Each point is reached from the start by the listed moves, each made once or not at all, plus a little noise. Is the number of moves made odd or even? Then give how often each move was made.
(in the rows, 128 means zero)

Moves:
(1): [122 111  70 106]
(2): [125 147 127 170]
Start: [138  98 187 127]
Points:
[134 114 186 166] => odd (0, 1)
[139  95 189 126] => even (0, 0)
[133  81 130 103] => odd (1, 0)

Moves:
(1): [171  94 178 151 125 146]
(2): [119 166 171 162 121 140]
(3): [168 112 125 168 129  68]
(4): [110 106 145 166  74 151]
Start: [114 123 137 109 161 100]
Points:
[ 97 102 160 147 109 114] => odd (0, 0, 0, 1)
[152  90 183 132 157 122] => odd (1, 0, 0, 0)
[ 84 125 201 182 101 138] => even (0, 1, 0, 1)

Moves:
(1): [141 122 120 128 104 106 126 123]
(2): [164 103 148 164 154  97 127 150]
(3): [107 141 152 130 138 117 163 126]
(4): [101 126 139 115 111 127  97 165]
(5): [110 121  79 154 172 112 122 116]
(6): [118  80 104 114 139 119 126 124]
(7): [ 88 126 135 139 136 161 127  88]
(8): [138 107 135 160 128 128 178 137]
Start: [104 129 123 116 147 147 122 176]
Points:
[102  56  87 165 215  56 144 175] => odd (1, 1, 1, 0, 1, 1, 0, 0)
[  8 112 125 173 193 152 167 169] => odd (0, 0, 1, 1, 1, 0, 1, 1)
[ 51 118 135 112 113 153  88 169] => odd (1, 0, 0, 1, 0, 0, 1, 0)

Moves:
(1): [153 171 116 107 107 146 110 160 138  99  95  93]
(2): [152 133 143 135 160 113 106 115 128 154 146  87]
(3): [143 115 147 104 142  96 151 162  63  96 113 101]
(4): [105 123 114 137 156 145 134 140  99 150 130 111]
(5): [114 129 124 144 146 148 111 105 127  99 116 125]
(6): [134 137 123 112 135 120 116 128  97 135 110 144]
(7): [137 165 128  92 113 113 164  84 120 116 123 107]
(8): [111  86  98  78  86 133 114 100 124 127  91 114]
(9): [139 116 150 125 131 162 142 121 130 133 103 130]
(10): [128 171 140 128 156 118 155 145 179 109  74 134]
(11): [113 125 150  75 148 127 114 129 151 106 172 136]
(12): [ 94 149 152 116 105 117 132 141  99 118 120 107]
Start: [133 136 138 133 120 149 118 150 122 131 149 137]
Points:
[119 181 147 164 225 160 112 142 143 131 104  82] => even (0, 1, 0, 1, 1, 0, 0, 0, 0, 1, 0, 0)
[108  76 112  68 120 138 133 169  24 120 100  79] => odd (0, 0, 1, 1, 0, 0, 0, 1, 0, 0, 0, 0)
[146 162 134 118 129 218 121 187 104 128  92  86] => odd (1, 0, 0, 1, 0, 0, 0, 0, 1, 0, 0, 0)
[141 185  87  42 126 171  76  83  59 115  65  21] => odd (1, 1, 0, 1, 1, 1, 1, 1, 0, 0, 0, 0)
[151 150 158  20 107 130 203 124  98  72  15  82] => odd (0, 0, 1, 0, 0, 0, 1, 1, 1, 1, 0, 0)

Moves:
(1): [130 119 136 114 112 124 119 136 122 135 134 123 105 129 127 130 123 110
 119]
(2): [123 140 145 132 139 134 129 137 130 129 129 122 124 131 141 135 111 136
 121]
(3): [115 160 146 128 112 156 119 102 131 167 123 103 113 146 141 116 111 161
  96]
(4): [137 121 127 131 154 131 136 126 124 114 114 136 137 125 128 121 123 120
 138]
(5): [125 135 125 143 118 143 123 137 126 147 123 115 121 121 157 112 140 121
 136]
(6): [127 147 116 130 108 120 136 113 125 125 152 141 125 123 119 135 138 112
 128]
(7): [126 143 146 130 134 137 124 127 132 130 111 111 129 130 127 136 128 131
 116]
(8): [141 121 130 144 121 105 124 130 103 105 158 125 113 134 144 108 134 121
 112]
(9): [115 126 140 120 115 151 118 116 152 137 132 127 151 115 113 112 129 103
 160]
(10): [129 125 143 112 121 149 132 146 131 121 126 135 132  99 120 127 123 126
 129]
(11): [140 126 107 121 118 117 141 124 141 109 143 149 138 126 145 114 142 120
 137]
(12): [142 120 135 123 137 122 123 134 117 142 138 121 121 139 127 136 137 133
 109]
(13): [167 106 164 131 113 123 143 168 115 105 147 152 122 127 117 118 135 118
 135]
(14): [161 126 110 133 112 119 113 129 123 129 143 118 114 130 124 122 138 121
 129]
(15): [124 152 140 116  91 107 118 129 104 146 150 130 120 126 127 122 128 124
 113]
(16): [122 141 119 148 135 120 119 131 134 136 125 145 121 133 134 118 122 130
 113]
(17): [126 118 120 120 112 147 120 137 127 112 137 147 140 122 122 124 131 107
 151]
(18): [116 131 109 139 123 125 127 118 130 138 125 115 140 129 127 133 117 117
 120]
Start: [121 147 119 126 125 126 124 124 128 128 126 138 130 155 122 128 118 129
 133]
Points:
[196 153 128 128  53  61 106 178  93 142 210 161  86 174 139 102 118  86
  75] => odd (1, 1, 0, 0, 0, 0, 0, 0, 0, 0, 1, 1, 1, 1, 1, 1, 0, 1)
[163 131 167 133  73 146 108 170 103  91 188 178 130 124  90  94 124  22
 129] => even (1, 0, 0, 1, 0, 1, 1, 1, 1, 1, 0, 1, 1, 0, 0, 1, 1, 1)
[177 199 137 161  67 165 117 119 151 144 158 155 124 152 147  55 148  86
 141] => even (0, 0, 1, 1, 1, 1, 1, 0, 1, 0, 1, 0, 1, 1, 0, 1, 0, 0)
[110 158 112 129 105 150 101 123 135 143 159 163 145 148 108 120 100  46
 139] => odd (1, 1, 0, 1, 0, 1, 0, 0, 1, 0, 0, 1, 0, 0, 0, 1, 1, 1)
[170 177 142 118   7 117  96 179  93 124 197 176 100 123  86 114 117  43
 104] => even (1, 0, 0, 0, 0, 1, 1, 0, 0, 1, 0, 0, 1, 1, 1, 1, 1, 1)

Moves:
(1): [146 114 134 111 126 131 120 136 125 142 135 110 123 132 133 146 126 133
 112 147 123 102 139 107 131 139]
(2): [143 123 128 119 126 124 137 133 143 125 128 137 129 112 128 121 128 136
 123 114 136 124 116 111 116 135]
(3): [140 129 132 115 122 123 140 119 115 142 120 117 135 129 139 117 134 125
 137 129 132 122 121 140 134 129]
(4): [137 116 145 141 127 123 122 120 137 116 125 140 126 113 122 125 123 130
 119 135 130 134 131 126 128 115]
(5): [128 126 128 120 124 144 136 136 131 131 106 126 122 127 124 133 147 119
 121 136 139 133 142 139 121 123]
(6): [151 108 121 129 103 124 138 117 110 129 113 130 108 122 142 126 127 122
 116 135 141 124 124 118 131 122]
(7): [143 127 140 135 124 148 124 117 134 126 147 136 134 127 123 131 127 156
 143 139 138 128 117 120 117 121]
(8): [140 131 112 116 124 126 139 132 111 141 119 136 137 127 133 127 130 117
 139 140 137 136 122 148 119 124]
(9): [127 128 118 118 134 125 114 120 128 115 107 114 137 121 141 150 134 128
 108 114 106 143 151 139 132 121]
(10): [119 140 112 139 135 123 141 115 138 149 121 108 138 134 113 137 144 130
 126 137 121 142 127 119 148 145]
(11): [141 141 136 143 134 126 111 122 146 130 126 129 127 121 125 151 129 144
 135 114 110 138 138 127 134 119]
(12): [125 134 135 137 131 142 122 120 136 115 127 140 119 126 121 126 132 129
 140 133 122 132 120 129 122 120]
(13): [126 113 113 133 131 135 119 134 130 137 109 139 123 122 133 116 130 122
 135 125 131 139 118 138 111 117]
(14): [138 137 127 130 140 137 129 132 125 131 122 127 128 137 131 127 127 132
 126 125 130 124 126 120 142 139]
(15): [118 128 141 134 133 118 113 127 127 129 126 124 135 117 121 132 120 142
 132 120 127 132 128 120 133 144]
(16): [128 132 126 146 123 120 113 127 131 124 129 128 135 104 133 135 128 135
 126 120 135 123 113 142 125 138]
(17): [142 134 130 145 127 125 123 127 145 147  94 141 153 137 126 132 149 153
 142 134 118 124 122 119 127 133]
(18): [122 125 122 120 127 139 129 138 135 132 126 133 125 127 144 136 129 145
 125 132 108 133 124 122 131 118]
(19): [121 122 130 125 142 135 149 133 115 116 120 139 122 143 125 130 129 115
 136 140 138 123 112 131 112 126]
(20): [122 141 133 137 126 128 127 134 138 125 114 117 133 126 134 129 114 125
 117 118 115 134 137 130 115 132]
(21): [135 117 124 130 125 137 131 133 134 127 125 135 137 128 139 144 124 115
 123 120 124 120 131 131 127 157]
(22): [112 136 139 150 134 132 130 138 139 132 111 132 158 117 133 136 133 120
 141 131 138 117 147 109 140 144]
(23): [126 125 127 133 127 143 135 140 132 140 111 132 134 122 125 128 118 139
 123 124 112 113 125 115 123 128]
(24): [139 125 125 113 130 125 137 119 123 125 148 121 106 130 119 117 124 137
 134 141 134 112 140 129 128 126]
Start: [143 139 135 137 131 153 136 116 135 134 132 129 133 111 122 139 113 145
 141 118 128 118 105 135 149 136]
Points:
[224 121 136 177 137 219 161 123 171 219   7 168 193  86 154 197 144 216
 191 152 111  85  57  56 142 194] => even (1, 1, 1, 0, 0, 1, 1, 1, 0, 1, 1, 1, 1, 1, 1, 0, 1, 1, 1, 0, 1, 1, 1, 0)
[175 118  89 129 128 160 133 106 148 150  58 107 109  56 144 161 143 186
 105 109 126 139 107 126 158 156] => odd (0, 1, 0, 0, 1, 1, 0, 0, 1, 1, 0, 0, 1, 1, 1, 1, 0, 1, 0, 0, 0, 0, 0, 1)
[247 109 117 123 129 197 165  86 127 169  41 105 123 103 151 198 134 147
 119 164 129 122 134 150 130 143] => even (1, 0, 1, 1, 1, 1, 1, 1, 1, 1, 1, 0, 1, 1, 0, 0, 0, 0, 1, 1, 1, 0, 0, 1)

Moves:
(1): [121 136 138 125 137 131 141 120 141 135 160 143 120 122 130 112 110 117
 134 127 128 130 117 128]
(2): [147 139 124 117 131 121 145 119 118 138 123 122 148 132 114 123 151 135
 111 126 113 103 102 132]
(3): [115 143 134 122 127 121 127 126 144 112 133 131 127 125 127 123 125 132
 108 125 129 122 121 136]
(4): [116 114 133 116 143 130 124 140 127 118 117 129 134 121 124 119 118 131
 110 142 114 123 118 118]
(5): [129 126 129 153 131 116 111 130 124 132 141 115 139 107 118 136 130 105
 155 146  97 130 132 126]
(6): [133 124 140 125 133 113 140 126 130 140 122 127 132 123 130 125 136 126
 123 128 121 130 134 126]
(7): [140 127 112 117 151 144 146 110 128 138 108 125 106 126 125 130 119 119
 121 143 114 152 109 125]
(8): [123 124 139 120 127 128 136 114 131 117 150 127 116 137 123 123 118 129
 123 122 120 129 135 125]
(9): [116 134 121 134 149 126 116 111 133 121 117 146 101 135 145 107 125 140
 121 130 123 111 123 136]
(10): [130 127 114 135 126 129 133 117 125 122 128 132 129 113 123 120 126 114
 146 127 125 128 130 123]
(11): [122 128 116 131 114 132 125 131 132 141 137 126 132 132 123 129 116 118
 138 124 126 142 132 119]
(12): [112 116 139 126 118 120 112 127 127 112 132 148 118 136 127 120 123 139
 100 126 141 131 117 105]
(13): [132 131 115 130 147 139 130 131 112 124 114 147 142 111 125 145 127 129
 124 141 129 144 127 131]
(14): [128 131 123 107 140 122 136 125 136 150 136 126 131 123 136 139 154 114
 137 139 140 107 136 125]
(15): [137 135 109 122 132 117 139 156 132 120 123 148 105 120 131 125 131 115
 141 149 139 129 125 121]
(16): [129 134 121 128 134 118 106 128 138 118 123 127 133 151 135 132 148 124
 148 122 123 124 138 118]
(17): [110 132 138 125 124 144 131 143 138 123 113 144 116 129 115 116 154 137
 132 128 126 123 127 134]
(18): [144 134 137 128 136 133 139 124 134 131 121 141 118 126 118 126 112 124
 123 134 132 132 143 114]
(19): [145 129 123 119 142 119 141 110 111 126 120 124 115 135 118 140 135 111
 117 109 130 102 120 130]
(20): [132 112 119 145 133 139 124 137 136 129 135 125 136 122 117 127 117 131
 130 117 126 149 131 131]
(21): [115 122 133 138 117 119 118 129 114 124 121 133 132 146 132 133 135 118
 140 148 149 125 126 132]
(22): [120 115 115 115 125 116 109 127 117 115 125 139 123 131 133 125 122 133
 140 132 142 138 120 142]
(23): [126 120 136 131 122 134 135 132 153 131 129 130 128 128 117 137 116 117
 143 122 106 128 134 123]
(24): [111 137 102 143 137 119 125 125 126 136 107 128 117 119 115 136 118 147
 137 131 141 119 114 134]
Start: [112 134 125 139 147 119 127 130 122 146 132 110 113 149 134 139 135 126
 138 139 130 126 135 133]
Points:
[118 150  92 111 189  57 145 105 140 149 139 132  81 193 129 126 191  83
 139 144 130  61 123 126] => even (0, 1, 1, 0, 0, 1, 0, 1, 1, 0, 1, 0, 0, 1, 1, 1, 0, 0, 1, 1, 1, 0, 0, 0)
[ 77 123 139 109 134  63  95 123 168 142 130 154 107 192 131 147 142  90
 156 158 158 125 156  95] => even (0, 0, 1, 0, 0, 1, 0, 0, 0, 0, 1, 1, 0, 1, 0, 1, 0, 1, 0, 0, 1, 1, 1, 0)
[ 84  91  87 144 216  94 102 132 131  92  76 196  74 141  92 104 154  93
 169 210  63 146  92 105] => odd (0, 1, 0, 1, 1, 1, 1, 1, 1, 1, 0, 1, 1, 0, 1, 1, 1, 0, 0, 1, 1, 1, 1, 0)
[ 86 139  98 116 249  90 132  84 132 135  70 171  84 164 107 122 143 141
  73 196 124 104  90 102] => odd (0, 1, 1, 1, 0, 1, 1, 1, 1, 0, 0, 1, 1, 1, 0, 1, 0, 1, 0, 1, 1, 0, 0, 1)
[ 26 153  56 154 191 108  81 118 152 132 117 191  88 144 125 117 151 115
 208 167 172 123 112 157] => odd (1, 0, 1, 0, 0, 0, 0, 0, 1, 1, 1, 0, 1, 1, 0, 1, 1, 0, 0, 1, 1, 1, 0, 1)
[ 87 149 115 164 208  88 129  94 140 109 131 155  98 124  76 154  92  58
 184 173  88  97 130 109] => odd (1, 0, 1, 1, 1, 0, 0, 1, 0, 1, 0, 0, 1, 0, 0, 1, 0, 1, 1, 0, 1, 0, 1, 1)
[141 159  85 146 234 131 158 121 112 136  62 175  31 114 105 142 144  84
 149 193  95 126 120 123] => even (0, 0, 0, 0, 1, 0, 1, 0, 1, 0, 0, 0, 1, 0, 1, 0, 1, 1, 1, 0, 0, 0, 0, 0)

Moves:
(1): [121 115 129 126 132 133 156 138  99 119 106 107  95 108 140 136 144 130
 132 125 121 141 113  89 148 116 116]
(2): [119 122 151 147 128 139 125 154 115 129 119 113 137 137 137 152 137 126
 122 135 126 135 114 115 148 105 114]
(3): [128 131 117 115 115 126 127 130 113 140 146 126 108 119 118 143 138 128
 138 136 112 128 116 116 120 153 129]
(4): [141 130 122 109 134 122 158 157 108 116 132 113 125  98 123 136 147 127
 120 116 115 133 100 100 146 122 118]
(5): [125 103 138 163 128 104 135 132 150 132 121 123 127 129 121 121 134 132
 117 121 137 133 127 115 144  99 117]
(6): [127 156 161 139 145 137 135 121 140 142 126 107 140 111 145 156 123 142
 140 120 111 114 125 116 135 104 112]
(7): [130 144 130 136 113 163 129 121 139 132 104 139 146  97 139 120 115 141
 122 139 114 126 122 156 136 114 137]
(8): [105 147 124 127 136 131 105 116 131 142 127 136 132 143 138 120 114 136
 127 131 128 129 126 140 150 139 140]
(9): [129 129 136 125 129 129 123 125 129 136 132 137 132 134 139 134 146 138
 144 138 133 127 131 111 135 127 128]
(10): [136 140 125 121 120 108 122 143 122 139 145 131 115 139 129 131 135 144
 139 120 147 122 127 134 123 129 135]
(11): [124 142 135 113 125 132 129 119 128 140 127 133 124 131 129 129 127 126
 135 139 121 126 118 122 140 120 113]
(12): [116 139 139 139 123 125 145 136 124 145 134 118 138 136 132 131 125 120
 118 104 138 129 140 111 111 117 139]
(13): [132 121 116 106 128 113 107 119 119 118 103 139 140 133 134 127 125 145
 120 140 137 133 133 123 171 122 109]
(14): [126 134 138 129 142 116 141 149 134 139 131 123 124 131 116 135 130 143
 123 124 130 116 124 115 114 131 126]
(15): [130 126 113 109 127 114 119 154 131 121 140 121 115 103 118 111 127 129
 135 143 133 136 128 122 111 132 142]
(16): [120 115 116 123 119 115 129 131 131 111 129 136 120 143 121 127 113 123
 130 105 127 130 137 123 115 127 146]
(17): [135 150 130 136 139 117 107 122 126 131 111 125 127 148 107 132 139 141
 132 124 142 124 130 103 147 121 114]
(18): [125  98 117 134 138 134 137 126 120 123 129 124 121 131 131 132 117 104
 123 123 133 120 136 118 134 117 122]
(19): [134 148 130 138 131 130 142 129 134 134 141 102 132 144 131 134 125 157
 137 125 138 126 114  97 108 103 138]
(20): [123 110 148 119 118 166 145 123  95 122 134 124 126  89 135 128 107 129
 127 127 103 122 130 135 143 136 127]
(21): [151 137 122 106 130 125 119 132 128 155 130 130 127 124 126 117 130 133
 145 135 120 135 111 128 130 148 124]
(22): [128  98 110 126 124 111 122 120 109 119 124 132 115 146 122 123 130 118
 115 127 115 128 139 134 142 122 135]
(23): [120 124 146 133 128 145 127 121 132 139 141 127 136 119 141 126 130 121
 125 115 132 115 115 131  92 131 147]
(24): [140 135 138 144 127 121 117 132 138 124 134 147 138 138 132 116 113 117
 107 130 137 132 150 128 109 124 139]
Start: [108 101 151 157 106 121 112 121 123 134 130 125 151 156 120 130 141 120
 122 126 114 141 151 162 122 134 120]
Points:
[110 125 144 116 126  76 146 169 113 163  82  74 119 105 131 127 134 209
 126 122  67 154  76  49 218  42 100] => even (1, 0, 0, 1, 1, 1, 1, 1, 0, 0, 1, 0, 1, 1, 1, 1, 0, 0, 1, 0, 1, 1, 0, 0)
[ 84 137 215 146  95 143 141 141  73 159 151  88 110  93 130 154 119 120
 133  86  82 130 146  49  83 108 136] => odd (1, 0, 1, 0, 0, 1, 0, 0, 0, 0, 1, 1, 0, 0, 1, 1, 1, 0, 0, 1, 0, 0, 1, 1)
[121  57 213 162 138 103 146 174  70 167 109  70 122 126 155 160 136 171
 124 157  87 141 125   7 213  22  62] => odd (1, 1, 0, 0, 1, 1, 0, 0, 1, 0, 1, 0, 1, 1, 1, 0, 0, 1, 1, 1, 1, 1, 0, 1)
[ 98  87 163 148  97  88 122 169  89 149 115  76 107 142 134 164 192 180
 150 176 119 172  93  19 192  59  73] => odd (1, 1, 1, 0, 1, 0, 0, 0, 1, 0, 1, 0, 1, 0, 1, 0, 0, 0, 1, 0, 0, 0, 0, 0)

Moves:
(1): [124 141 127 118 145 144 133 135 122 123 135 146 127 129 122 130 134 127
 115 130 117 132 147 122 136 127 140]
(2): [128 114 126 122 122 132 124 129 132 124 141 135 116 128 132 115 133 119
 131 130 121 127 121 114 117 134 137]
(3): [127 121 139 123 124 131 123 127 114 108 110 116 142 113 143 141 127 128
 125 123 130 147 135 107 133 116 121]
(4): [140 123 137 117 129 114 123 139 116 123 152 141 139 112 127 105 139 141
 128 116 130 128 159 119 147 117 126]
(5): [122 148 133 120 127 113 136 138 128 121 110 138 132 129 142 134 122 125
 134 137 125 132 125 119 115 124 115]
(6): [139 138 111 129 132 111 125 127 142 136 125 141 140 139 123 142 115 147
 109 128 137 134 130 123 131 121 129]
(7): [110 115 128 135 138 134 139 142 138 125 131 119 133 123 149 160 108 137
 150 141 149 124 103 126 125 151  97]
(8): [135 126 144 130 128 132 146 132 113 133 120 120 139 117 130 133 118 114
 122 135 133 128 134 119 127 111 139]
(9): [130 154 127 115 137 149 127 140 124 152 126 142 106 154 127 121 138 121
 133 142 114 140  96 133 125 154 112]
(10): [128 118 140 127 116 141 135 128 107 122 134 126 127 122 130 126 141 121
 133 117 114 142 136 117 113 139 125]
(11): [126 118 116 137 149 105 131 125 123 133 113 141 106 123 143 128 119 137
 106 144 147 122 128 149 122 120 138]
(12): [147 115 130 125 131 123 121 129 136 130 140 121 118 142 130 131 128 128
 127 122 131 108 136 129 124 124 132]
(13): [108 145 151 134 144 124 128 119 137 130 130 118 115 139 117 127 126 121
 134 133 136 140 133 116 107 136 122]
(14): [124 110 134 142 136 141 140 126 130 137 131 126 121 115 137 121 123 140
 123 131 108 103 136 130 124 116 120]
(15): [126 142 112 102 133 121 129 120 118 121 127 115 132 136 123 126 135 129
 117 115 116 130 114 116 121 136 110]
(16): [108 140 115 131 118 138 133 144 125 129 149 132 122 154 116 112 148 120
 115 123 141 119 127 128 128 124 129]
(17): [123 136 127 121 118 141 132 156 129 137 115 114 122 104 129 136 121 120
 142 128 118 140 128 114 115 154 134]
(18): [144 119 122 129 135 129 119 123 123 122 131 133 136 121 126 123 120 120
 130 132 133 123 146 126 132 108 124]
(19): [140 128 132 133 131 135 135 119 111 133 140 124 124 124 125 118 113 134
 116 148 143 115 152 126 133 134 140]
(20): [128 154 118 144 134 129 114 127 132 147 143 139 117 134 129 134 158 127
 121 132 128 119 117 114 136 128 128]
(21): [127 131 134 138 126 157 119 141 124 134 116 137 136 140 126 113 129 113
 135 116 128 124 103 116  89 159 116]
(22): [117 125 131 124 132 125 124 126 111 124 114 129 146 129 110 138 124 141
 133 135 117 133 139 117 135 107 136]
(23): [126 133 122 135 150 128 122 146 139 126 145 121 126 155 132 132 143 121
 130 143 113 139 101 139 128 141 128]
(24): [130 151 129 120 121 128 101 138 128 127 156 147 121 143 122 158 140 118
 116 121 118 129 101 162 121 125 124]
Start: [121 161 146 119 136 114 126  97 128 142 128 125 145 149 140 122 108 147
 130 106 112 113 124 124 144 118 128]
Points:
[ 96 249 132 103 151 183 128 181  84 185 208 114 106 208 146 170 162 102
 117 144  92 131  26 111 112 207  87] => odd (0, 0, 0, 0, 0, 0, 1, 1, 1, 1, 0, 0, 0, 0, 1, 1, 1, 0, 1, 1, 0, 0, 1, 1)
[108 193  92  62 170 154 123 159 120 154 152 144 137 201 119 146 104 149
 122 124  97 115 104  63 126 149 102] => odd (1, 1, 0, 0, 0, 1, 1, 0, 1, 0, 0, 1, 0, 0, 1, 1, 1, 1, 0, 0, 0, 1, 0, 0)
[141 225 135  86 175 126 131 143  92 150 165 142 152 204 163 187  94 128
 111 158  99 143  56 122 107 154  62] => odd (0, 0, 0, 0, 1, 1, 1, 1, 1, 1, 0, 0, 0, 0, 1, 0, 0, 1, 1, 0, 0, 0, 1, 1)
